Each row is a point. Each table stands for the endless flat space through its points: a line for two points, a plane for three, and so on. Write the one point that lies in both, or say that there is none.
In the rows, 128 means zero.

First, 3 rows:
[[148 127 182 103]
 [132 135 164 101]
 [119 145 146  93]]
Second (2 x 4):
[[106 147 157  96]
 [112 141 156 104]]
They share: [118 135 155 112]

First (5 x 6):
[[139  80 167 142 140 138]
 [135 126 116 107 135 131]
 [138 125 111 149 131 160]
 [168  99 128 145 122 159]
 [129  95 182 153 101 143]]
Second, 2 rows:
[[147 101 151 159 133 144]
 [139 101 137 143 117 162]]
They share: [143 101 144 151 125 153]

First:
[[134  98 111 154 109 155 116 135 110]
 [140 119 123 144 107 157  98 121 121]
 [116  92 111 146 123 129 110 125 126]]
Second, 2 rows:
[[129  81 143 124 111 154  76 104 146]
 [123 135  95 160 123 124 124 134 110]]
They share: [126 108 119 142 117 139 100 119 128]

First (2 x 11):
[[146 129 103 146 105 143 118 161 131 157 153]
 [152 111 111 156  91 149 128 173 117 157 165]]
Second, 2 rows:
[[161 159  95 115 105 125 127 154 111 137 144]
 [149 149  99 131 113 135 121 154 127 149 150]]
They share: no point

First (3 x 14):
[[163 112 138 112 156  89 138 120 117 114 152 153 105 128]
 [163 104 148 108 124 105 114 112 103 126 142 155 131 122]
 [153  77 168  67 111 129  93 120 117 144 117 113 145  93]]
Second:
[[191 135 142  83 120  69 158 145 114 101 140 166 162 140]
 [175 113 138  92 132  92 131 112 116 136 148 141 147 110]
 [119  63 160 121 134 147  70  97 102 133 136 136  76 108]
 [134  89 125  95 122 123  96  92 116 141 161 131 114  94]]
They share: [161 101 149 101 131 105 117 116 110 126 140 146 126 118]

First:
[[112 127 108 155 118 138 130 111 100 112 167 137 102 123 108 131 108 156]
 [144  98  99 146 129 102 154 117 108  95 161 132  87 123 140 118  91 161]
 [120 121 107 149 137 129 146 110  97  94 153 137 102 113 116 129 100 151]]
Second:
[[119 124 129 159 122 167 146 109 122  96 146 149 114 126  80 144  96 164]
 [109 126 113 169 120 153 143 123 108  99 149 141  98 126  95 152 116 158]
 [104 137 105 154 129 141 124 115  91 103 158 132  95 106 100 141 116 145]]
They share: no point

First:
[[165 167 121 145 125 149  99  97 127 106 160 165 153 125 147 147 143  83
  126 131 136  87 142 107]
 [170 170 123 144 133 154  91  91 128 104 166 173 151 127 140 145 136  75
  122 125 145  80 145 112]]
Second (2 x 24):
[[165 184  96 144 124 115 102  87 108 103 140 153 166 136 187 127 178 110
  155 133 136 107 149  99]
 [135 130 132 144 106 163 126 129 150 127 164 153 154 112 139 163 130  98
  125 157  88  95 125  81]]
They share: no point

First:
[[113 151 151 160 159 173 138 149 157 130 146 107 121 145 141 138 129  90
   96  86 141 158 142 126]
 [ 94 161 161 162 151 178 125 146 163 108 144 107 102 125 159 127 117  90
   84  67 149 154 145 144]
 [114 163 135 161 134 151 114 130 160 133 166 135 129 149 129 122 144 111
   97 108 117 142 175 107]]
Second, 4 rows:
[[135 179 177 182 134 129 123 174 138 122 129 141 139 145 144 153 115 104
  107 116 141 116 155 134]
 [125 165 152 175 136 138 123 155 140 130 146 141 131 147 147 146 130 109
  125 118 126 137 137 119]
 [131 129 133 183 171 156 132 100 173 140 140 108 130 153 122 133 148  85
  113 105 117 163 149 107]
 [128 124 120 161 177 183 133  79 196 153 159  94 118 173 100 119 171  79
   79  85 126 176 183  95]]
They share: no point

First, 3 rows:
[[128 154  97 147 150 123 132 136 155 135 131 113 108 148 165 137 124  99
  160 109 151 108 112 141]
 [149 166 118 168 168 129 123 142 158 129 143  98 132 133 186 155 124  99
  172 115 169 132 103 165]
 [126 144  97 138 139 116 141 134 154 138 132 127  97 147 154 136 125 100
  151 116 142 105 121 130]]
Second (7 x 24):
[[144 161 126 171 130 120 116 111 163 146 108 145 119 111 183 165 109  65
  153  86 158 124 126 112]
 [119 133 133 177 169 139 125 110 134 152 122 139 128 113 183 138 152  63
  158  96 170 119 136 127]
 [135 142 111 178 155 114 113 116  99 145 159 131 129 137 166 127 158 113
  157 114 177  92 125 143]
 [128 138 112 167 180 159 120 144 146 138 110 146 100 108 172 135 157  33
  165 118 143 130 122 156]
 [151 147 161 158 139  91 165 128 165 179 124 145 108 136 177 184  96 107
  154 115 157 122 156 140]
 [117 150 116 103 143 128 209 173 187 109 161 128  94 190 138 160 117 117
  170 133 127 143 120 165]
 [168 156  98 115 144  97 168 196 182 148 134 126  52 162 138 165  95 117
  159 174 107 118 120 194]]
They share: [133 148 104 145 145 118 138 136 155 136 136 122 105 142 161 142 125 100
 155 118 148 113 118 138]

First:
[[110 100 123 116 127  92  93 137 151 113 105 110 118 136 108 107 130 120
   99  90 150  98  90 164]
 [101  69 127  75 146 100  84 144 163 114 107 101 116 151  97 119 162  96
   91  89 172  74  81 134]
 [ 89  98 133 119  96 112 101  98 164  88  86 122 107 158 103 108 106 120
   89 106 118 137 111 150]
 [113  90 133  91 136  92  99 106 160 114  58 116 129 144  57 110 104 136
   99 106 156 111  95 162]
 [ 95  86 113 119  74 106  66  92 160  61 102  89 130 165 112 101 139 112
   64  78  91 132  77 156]]
Second:
[[142  66 154  92 152  71  92 178 172 102 107  87 132 149 130  92  94 135
   94  67 193  64  89 192]
 [135  69 147  92 156  68 112 165 159 104 111  95 107 157 126  97  88 112
  107  67 181  73  98 189]
 [114  64 164 136 154  79 124 150 162  66 137  69  60 175 128 146 104  69
   50  55 139  68 117 168]
 [ 88 115 114 103  94 118  99 127 156 130 101 136 120 121 111 101 147 108
  126 106 149 118  87 134]
 [100  95 136 119 122 104 107 137 162  98 117 102  88 149 123 125 133  86
   88  86 139  92 103 150]]
They share: no point

First, 4 rows:
[[134 130 101 118 134 107  98 167 126 117 144 135 104  98  80 130 119 134
  114 137 134 121 139 120]
 [101  82 104 145 140 100 149 141  75 138 102 150 155 117 151  85 102  75
  135 100 167  92 137 104]
 [127 119  90 115 146 113 105 168 120 109 131 152 114 113  86 121 119 135
  110 131 139 130 129 121]
 [136  86 111 160  98 101 132 135  96 127 104 137 150 116 134 100 101  84
  140 119 124  67 159 124]]
Second, 3 rows:
[[128  96  96 131 130 118 121 152  99 120 109 154 139 115 106 104 109 105
  118 123 140  93 149 130]
 [130 102 106 147 112  96 129 166 113 122 123 164 151 123 116 118 103 147
  160 125 142 109 135 124]
 [146 110 110 123 124 116 125 170  97 138 123 148 139 111 100 106  99 115
  132 141 150  85 155 140]]
They share: no point

First:
[[156 139 102 127 106 115 121 110 108 128 191 111  80  94 109 137 112 157
  111 122 131 150 140 139]
 [168 115 158 123  78  90 124 141 132 194 139 163 121 124 101 179 123 155
  141  92 172 137 149 124]
 [133 143  93 151  82 120 149 141 119 128 134 163  76  99 117 161 130 156
  100 139 117 133 167  92]
 [159 135  53 143  82 102 113 139 117 104 146 171  86  65 117 131 128 190
   84 139  69 141 147 122]
 [220 116 202 145  95  66  78 144 118 199 135 162 179 113  81 139 106 133
  155  84 167 179 139 117]
 [161 135  79 150  85  98 108 134 121 112 151 161  90  70 100 126 127 175
   93 142  86 149 155 119]]
Second:
[[150 101 177 185 123  56 123 134  76 160 172 100  91 165  86 149 149 113
  142 154 196 133 168 113]
 [192 138 186 140 113 100 136 113 116 151 190 152  55 108 116 174 145 162
   97  94 140 166 180 112]
 [142 119 123 160  88  97 138 129 128 154 145 140 100 115  73 142 104 149
  146 126 165 123 161  94]
 [174 199 145  90 116 121 143 130 123  95 160 143 126 113 130 205 154 127
   70 112 139 189 163 112]
 [152 126 135 145  91 102 141 132 127 145 160 150  97 111  87 155 116 143
  130 111 153 131 173 107]
 [178 126 171 152 101 101 132 118 112 156 187 142  66 110 105 158 136 153
  113 103 142 152 178 120]]
They share: no point
